Each row is a point. To make a cloud, some directions were put in groups of two or more. Within a group, all points are equally far from the middle, so they leave a hole (a ring in 2 directions, a hollow ball in 3). The other directions are filled evenly. Then the cloud was stretched, turned, moved and blurred a little. Count the holes, and give their numbers of directions, smallest first.
(in the rows, 128 means zero)

Cloud (13 x 2):
[[110 119]
 [ 97  85]
 [147 163]
 [122 160]
 [169  94]
 [130 129]
 [179 124]
 [166 158]
 [103 116]
 [170 155]
 [166  99]
 [180 123]
 [159 108]]
Holes: 0

Cloud (22 x 3):
[[170 130 112]
 [133 170 164]
 [114 172 155]
 [ 95 104 122]
 [166 141 139]
 [112  88 124]
 [158 149 164]
 [ 92 107 129]
 [ 96 162 150]
 [163 105 149]
 [ 84 136 153]
 [107  96 106]
 [167 151 113]
 [171 125  87]
 [146  95  78]
 [120  94  84]
 [123 180 124]
 [137  81 141]
 [125 167 186]
 [171 132 104]
 [ 90 151  83]
 [161 160 119]]
Holes: 1 (2)

Cloud (32 x 4):
[[ 90 146 116 161]
 [156 107 116 102]
 [122 182 187 130]
 [144 127 121 162]
 [165  95 166 126]
 [149 123  68 106]
 [ 94 123  79 167]
 [116 176 101 112]
 [140 139 128 132]
 [124 125 145 150]
 [ 98 147 123 197]
 [170 128  99 162]
 [ 89 141 113 122]
 [135 162 109 112]
 [ 90 151  81 148]
 [128 162 155 129]
 [106 172 166 187]
 [134 155 159 102]
 [138 113 106 107]
 [107 156 147 187]
 [150 135 144 174]
 [159 123 136 153]
 [105 153 138 200]
 [170 156 116 143]
 [137 110 104 183]
 [154 118 110 177]
 [146 184 152 147]
 [170 116  93 138]
 [ 91 176 189 126]
 [123 168 119 152]
 [158 156 149 171]
 [159 152 168  90]]
Holes: 0

Cloud (26 x 4):
[[ 94 135  94 150]
 [134 114  84 143]
 [136 115 132 183]
 [ 91 123 152 119]
 [119 117  85 123]
 [141 128 132 188]
 [ 79 153 156 123]
 [151 164  83 117]
 [ 93 173 165 154]
 [116 142 179 106]
 [153 114 167 123]
 [164 121 149 170]
 [ 83 177 123 139]
 [120 141 123 191]
 [146 110 141  95]
 [155 136 105 182]
 [112 167 161 179]
 [111 136  80 140]
 [163 153 152  88]
 [147 117 163 165]
 [ 86 119 144 144]
 [124 195 162 106]
 [144 134  95  91]
 [164 109 154 149]
 [ 97 144 141 180]
 [132 199 104 144]]
Holes: 1 (4)

Cloud (51 x 6):
[[155 140  85 102 100  93]
 [ 91  75 125 167 120 127]
 [175 120 117 121 127  91]
 [155 151 147 114  70 139]
 [ 97 147 148 139 140 185]
 [ 87 128 117 180 106 136]
 [152 169 132 139 161 133]
 [162 114  99  84 142 112]
 [124  95 125 110 181  88]
 [117 148  69 121 143 127]
 [177 107 140 129  95 107]
 [ 98 135 136 104 112  82]
 [105 139 152 112  91  84]
 [170 111 146 135 154 131]
 [ 90 125 136  69  97 104]
 [ 90 129  88 122  78  79]
 [168 110 108 104 130  89]
 [ 93 131 165 164 156 140]
 [ 93  87 138 184 136 127]
 [115 156 121  74 106 116]
 [107 144 155 110  94  93]
 [120 157 152  99  89 110]
 [106 128 152 174  69  82]
 [119 159 136 133 106  88]
 [ 77 128 115 138 136 163]
 [ 78  85 115 151 155 135]
 [126 158 153 135 103 143]
 [167 150 126  93 146 129]
 [122 151  65 127 169 126]
 [169 154 121 147 162 119]
 [138 150 132 151 108 161]
 [106 137 129 163  75 144]
 [ 99 152 119 124 150  84]
 [150  93 108 100 147  90]
 [142 129  75  91 102 126]
 [ 97  72 125 186  99 109]
 [116  64 101 106 114 116]
 [158  88 143 160 100  79]
 [136  84  66 159 168 115]
 [ 87 130  93 160 105 136]
 [112 142  68 148 145 144]
 [ 84 143  70 161 166 106]
 [116  74 112 183 167 134]
 [ 79  81  97 150 105  92]
 [141  94  75 134 158 147]
 [136  85  77 128 168 109]
 [106  97 131 111 121  66]
 [127  86 102  93 194 137]
 [116  67 107  92 116 115]
 [160 155 125 103  95 109]
 [ 87  92 135 186 153 132]]
Holes: 2 (2, 2)

Cloud (77 x 8):
[[106  79 129 124  86 139  83 167]
 [185  87 108 112 115 142 122 106]
 [119  69 138 121 101 105 129 137]
 [119 114 101  83 111 110  98 116]
 [180 127  94  82 109 118 156 126]
 [126 159 124 105 173 124 155 123]
 [160 136 156 107 159  73 128 123]
 [174 117 147 170 122  93 125 117]
 [153 132 125 148 146 182  95 132]
 [118  93 184 106 120 157 133 111]
 [131  68 158  76  96 111 105 157]
 [152 138 136  55 110 136  98 164]
 [131 123 165 156 175 116 115 106]
 [157  81  94 140 113 145 131  95]
 [118 138 101 124 177 121 157 162]
 [ 68 121 124 111 115 136  67 151]
 [192  74  87 150 129 121 123  87]
 [119 142 108 112 147 128  60 107]
 [107  83 123 127 175 146 125 170]
 [174 150 151  66 122 119 105 124]
 [134  87 163 102 103 127 128 178]
 [157 154 199 119 155 114 121 179]
 [127 155 155  82 145  96 128 202]
 [147 146 134 153 142 168  92 147]
 [198 118 115 161 151 111 151 115]
 [156 191 137 104 149  83  99 147]
 [132 150 125 124 164 145 105 135]
 [ 95 129 163 105  94 130 143 141]
 [ 79 138 156 102 126 104 122 123]
 [128 184 153 128 151  86 120 135]
 [139 131 193 126 141 135 107 138]
 [104 124 121  92 146  94 150 142]
 [172 136 151 179  98  78 126 112]
 [196 140  94 105 183 148 122 158]
 [164 119 103 106 147 122 129 168]
 [159 121 114  79 159 102 157 116]
 [128 130 122 142 124 174 123 137]
 [137 167 123  99 124  89 104 164]
 [145 140 134 104 116 148  70 103]
 [111 145 104 139 159  93 101 149]
 [145 115 141 100 161  77 147 171]
 [144 151 167 123 138 134 137  79]
 [120 122 208 126 164 121 114 166]
 [175  98 134 107 171 120 102  83]
 [165 136 189 161 177 112  93 124]
 [158  96  68 153 162 128  92 117]
 [156  35 152  85  86 129 111 162]
 [137 122 151 162 174 145  64 129]
 [139 135 175  78 134 101  63 115]
 [122 168 144 166 114 136  80 105]
 [132 126 188 112 158  91 136 161]
 [161 137  87  81 161  78 154 134]
 [157 138 113 151 184 149 154 120]
 [ 94 106 204 106 150 141 160 137]
 [192 133 159 142 163  98 126 121]
 [139 101 155  91 204 105 129  95]
 [145  81 111  63 141 105 123 128]
 [146 161 143 130 117 117 126  76]
 [133  50 123 143 159  96 134 136]
 [128 111 137 105 154 134  69 190]
 [ 85  78 115 125 117 108  88 117]
 [133 152 157 127 164  87 146  96]
 [177  68 158  96 149 147 140 128]
 [172  92 148  95 124  75 158 118]
 [167 143 138 118 109  94 137 138]
 [170 105 171 113 173  98 155 174]
 [149  49 148  85 184 113 118 169]
 [149 103 134 136 113 109 153  78]
 [137 122 202 126 175 122 147 137]
 [129 175 199  82 114 160 129 109]
 [164 173 146 128 181  99  80 135]
 [139 142 119 123 150 139 122  94]
 [157 145 170 115 120 147  76 146]
 [156 139 150 143 144 142 104 157]
 [138 100 101 162 161 104 110 168]
 [161 141 146 115 168  71 127 155]
 [160 137 105  86 133 114 147 121]]
Holes: 0
